Every row gives one point. Each copy is the shape, with its points in the same order, stretched, turned, moved and blurred by noise. Say if it was mirrored as well.

Shape (8 x 2):
15	6
-43	38
39	-7
-20	59
48	-11
30	3
67	-16
-47	-39
Copy 1 (8 x 2):
10	10
36	-45
2	45
55	-15
-1	55
5	38
-6	75
-43	-39
Copy 1 is: mirrored
Copy 2 (8 x 2):
31	17
-46	16
61	19
-34	53
73	19
47	23
93	21
-2	-59
Copy 2 is: only turned

Shape (7 x 3):
-39	-95	37
54	17	-4
-48	-11	4
-63	-44	43
36	6	8
-8	4	-57
32	-11	-19
Copy 1 (7 x 3):
-75	-85	-13
49	-28	-1
-42	-12	4
-79	-42	18
33	-31	7
7	9	-40
28	-27	-23
Copy 1 is: only turned
Copy 2 (7 x 3):
-66	-51	-34
8	30	50
17	-13	-45
-7	-63	-45
7	12	38
16	58	-26
-13	34	23
Copy 2 is: mirrored
Copy 3 (7 x 3):
-93	63	67
54	15	2
-62	2	-9
-86	2	32
30	14	16
-8	46	-45
22	44	4
Copy 3 is: mirrored

Shape (10 x 4):
-41	20	-31	32
-31	54	-23	-45
-2	15	87	-16
50	31	59	-20
82	19	41	-18
-4	4	-43	7
-61	-10	-28	-66
-57	-79	-15	-34
29	-34	10	33
-11	0	-3	8
Copy 1 (10 x 4):
-42	14	-13	54
19	-24	-40	88
37	-24	49	-15
61	12	22	-13
71	31	12	-29
-16	20	-47	37
-5	-74	-63	61
-45	-82	-47	-13
-19	23	5	-42
-12	4	-10	13
Copy 1 is: mirrored
Copy 2 (10 x 4):
25	12	-28	64
-50	22	-19	30
-34	-44	53	34
-16	-17	47	-16
-11	-9	44	-52
21	6	-37	3
-59	-23	-56	33
-7	-72	-63	33
34	-44	-1	7
4	-20	-10	20
Copy 2 is: only turned
Copy 3 (10 x 4):
13	24	0	71
21	42	-63	12
-70	10	0	-47
-20	18	29	-74
9	11	55	-86
43	-8	9	30
10	-37	-88	31
-34	-95	-46	32
-7	-39	59	-4
-2	-7	6	26
Copy 3 is: only turned

Shape (10 x 6):
-23	-64	20	27	-29	54
-12	7	-2	-7	-18	-52
15	0	47	32	-32	-51
-59	-29	-15	-60	-23	41
-24	20	-69	52	78	22
42	-5	-8	-11	67	-11
29	46	-8	41	32	24
-49	12	31	-41	23	-24
44	-35	34	-49	-41	-20
-21	-14	9	50	63	-22
Copy 1 (10 x 6):
9	-65	-43	4	-54	-10
-51	40	10	-55	0	11
-78	17	21	-25	-62	-30
65	-15	-16	-73	-9	-3
-7	17	18	44	35	95
-4	26	50	14	54	-17
-7	40	40	46	-40	22
12	-1	82	-73	5	-3
-4	29	2	-48	-8	-78
-51	-22	40	23	19	36
Copy 1 is: only turned
Copy 2 (10 x 6):
-24	-24	-23	-2	-45	50
-6	7	-8	-21	25	-48
6	27	19	-35	-34	-50
-12	-37	-92	-6	43	35
-73	20	67	13	54	52
14	-29	43	-55	61	1
-1	44	64	2	11	28
-12	11	-54	-68	47	-3
64	-46	-33	-44	10	-40
-60	8	45	-52	9	16
Copy 2 is: only turned
Copy 3 (10 x 6):
29	6	4	-21	-54	-64
27	8	10	-24	58	11
25	44	53	-25	30	1
49	-48	-39	0	-10	0
-85	0	-40	-4	64	-71
-63	-16	-13	-46	26	26
-63	41	-10	14	20	-14
7	-47	23	3	50	31
46	1	5	-52	-24	55
-51	-9	34	-27	50	-47
Copy 3 is: mirrored
